Each row of a before or after table is a point. The points were changed in one or more steps. Then noise was added and the rows were shuffled. The steps act on columns, c1 being the first. Name the steps. A step turns or swaps two columns, mirrors them in a line or flattens them onto one, adds a multiple of one to another, or multiplies or shifts one. Angles are multiples of 10 degrees, from the lower column toward the higher: turns from -170 to 170, lines from 10 to 170 but not 90. Use the fewest steps. Two steps may share a column if one is a turn and the other turns, adds or multiplies; they go together, in the order done. Otherwise the lowest column goes first.

Before (9 x 2):
[[-0.11  0.37]
 [-0.12 -0.49]
 [-0.42 -0.36]
 [-0.61 -0.06]
 [-0.46  0.51]
 [-0.06  0.42]
 [ 0.14 -0.26]
 [ 0.16 -0.30]
 [-0.29 -0.17]]
After (9 x 2):
[[-0.02  0.36]
 [-0.36 -0.10]
 [-0.25  0.49]
 [ 0.21  0.01]
 [ 0.08  0.58]
 [-0.33 -0.18]
 [ 0.32 -0.02]
 [-0.66  0.09]
 [ 0.32  0.34]]
Steps: mirror c1 and c2 in the line at 150 degrees

Before (12 x 3):
[[ 0.25  0.02  0.11]
 [ 0.29 -0.11  0.14]
 [ 0.17  0.17  0.21]
 [ 0.24 -0.23  0.15]
 [ 0.09  0.13  0.05]
 [ 0.16 -0.24  0.15]
 [-0.14 -0.29  0.36]
 [-0.19  0.29  0.25]
 [-0.15 -0.28 -0.25]
 [ 0.19  0.29  0.03]
 [-0.12 -0.32  0.02]
 [ 0.28 -0.28 -0.23]]
After (12 x 3):
[[ 0.18 -0.74  0.04]
 [ 0.18  0.86  0.04]
 [-0.16  0.85 -0.03]
 [ 0.24 -0.70  0.05]
 [ 0.25 -0.85  0.05]
 [-0.08 -0.86 -0.01]
 [ 0.22  0.52  0.06]
 [-0.12 -0.95 -0.01]
 [ 0.09  0.39  0.00]
 [ 0.27  0.07  0.04]
 [ 0.31 -0.35  0.05]
 [-0.17 -0.86 -0.04]]
Steps: flatten c1 and c3 onto the line at 10 degrees; multiply c2 by 3

Before (11 x 4):
[[-0.03  0.18  0.50  0.18]
 [ 0.38  0.10  0.12 -0.15]
 [-0.04  0.13 -0.21 -0.13]
 [-0.02  0.31 -0.65 -0.33]
 [-0.26  0.47  0.43  0.36]
 [ 0.76  0.57 -0.11 -0.37]
 [-0.32  0.06  0.40  0.00]
 [-0.48  0.59  0.42 -0.25]
 [ 0.23 -0.09 -0.44  0.07]
 [-0.24 -0.01 -0.08 -0.10]
 [ 0.20  0.26  0.63  0.46]]
After (11 x 4):
[[-0.13  0.11  0.23  0.02]
 [-0.08 -0.14  0.03 -0.39]
 [-0.05 -0.39 -0.13  0.33]
 [ 0.11  0.43  0.15 -0.20]
 [-0.14  0.08  0.05  0.20]
 [-0.33  0.41  0.60 -0.05]
 [ 0.30 -0.60  0.18  0.33]
 [-0.23 -0.20  0.54 -0.81]
 [-0.34 -0.65  0.32  0.42]
 [ 0.19 -0.53 -0.09  0.06]
 [ 0.50 -0.69 -0.11 -0.11]]
Steps: turn c1 and c4 by -80 degrees; turn c2 and c3 by 120 degrees

Before (14 x 6):
[[-0.21  0.06  0.09  0.07 -0.17  0.21]
 [ 0.15  0.20 -0.15 -0.29 -0.20  0.15]
 [-0.07  0.02  0.31 -0.35 -0.03  0.28]
 [-0.05  0.11 -0.39  0.36 -0.04  0.34]
 [-0.29  0.11 -0.36 -0.27  0.10  0.18]
 [ 0.05  0.13 -0.04  0.07 -0.05  0.12]
 [ 1.03  0.61  0.21 -0.30 -0.02  0.06]
 [ 0.10  0.22  0.31  0.52  0.03  0.58]
 [-0.17  0.41  0.35  0.16 -0.01  0.24]
 [ 0.85  0.11  0.35 -0.34  0.29  0.66]
 [-0.12  1.29  0.30  0.02 -0.14  0.65]
 [ 0.11  0.06 -0.74 -0.23 -0.08  0.25]
 [-0.06  0.42 -0.08 -0.37  0.59  0.17]
 [-0.17  0.12  0.19 -0.35  0.20  0.23]]
After (14 x 6):
[[ 0.49  0.07  0.60  1.00 -0.25  0.22]
 [ 0.03 -0.07  0.49 -0.10 -0.29 -0.27]
 [ 0.09  0.06  0.08  0.05 -0.04 -0.11]
 [ 0.00  0.59 -0.15  0.30  0.48 -0.10]
 [ 0.23  0.39  0.01 -0.06  0.28 -0.45]
 [ 0.02  0.35  1.27  0.14 -0.28 -0.62]
 [-0.40 -0.19  0.12  0.18 -0.02 -0.21]
 [-0.05  0.32  0.13  0.29  0.01 -0.08]
 [-0.27 -0.17  0.14  0.26 -0.29 -0.25]
 [-0.33  0.17  0.03  0.10  0.28 -0.12]
 [ 0.29 -0.44  0.24  1.01 -0.07 -0.26]
 [ 0.44 -0.16  0.23  0.01 -0.23 -0.68]
 [-0.06  0.10  0.01 -0.15 -0.18 -0.22]
 [-0.33 -0.23  0.52  0.22  0.42 -0.07]]
Steps: turn c1 and c4 by -50 degrees; turn c4 and c6 by -160 degrees; turn c3 and c5 by -50 degrees; turn c2 and c3 by 70 degrees
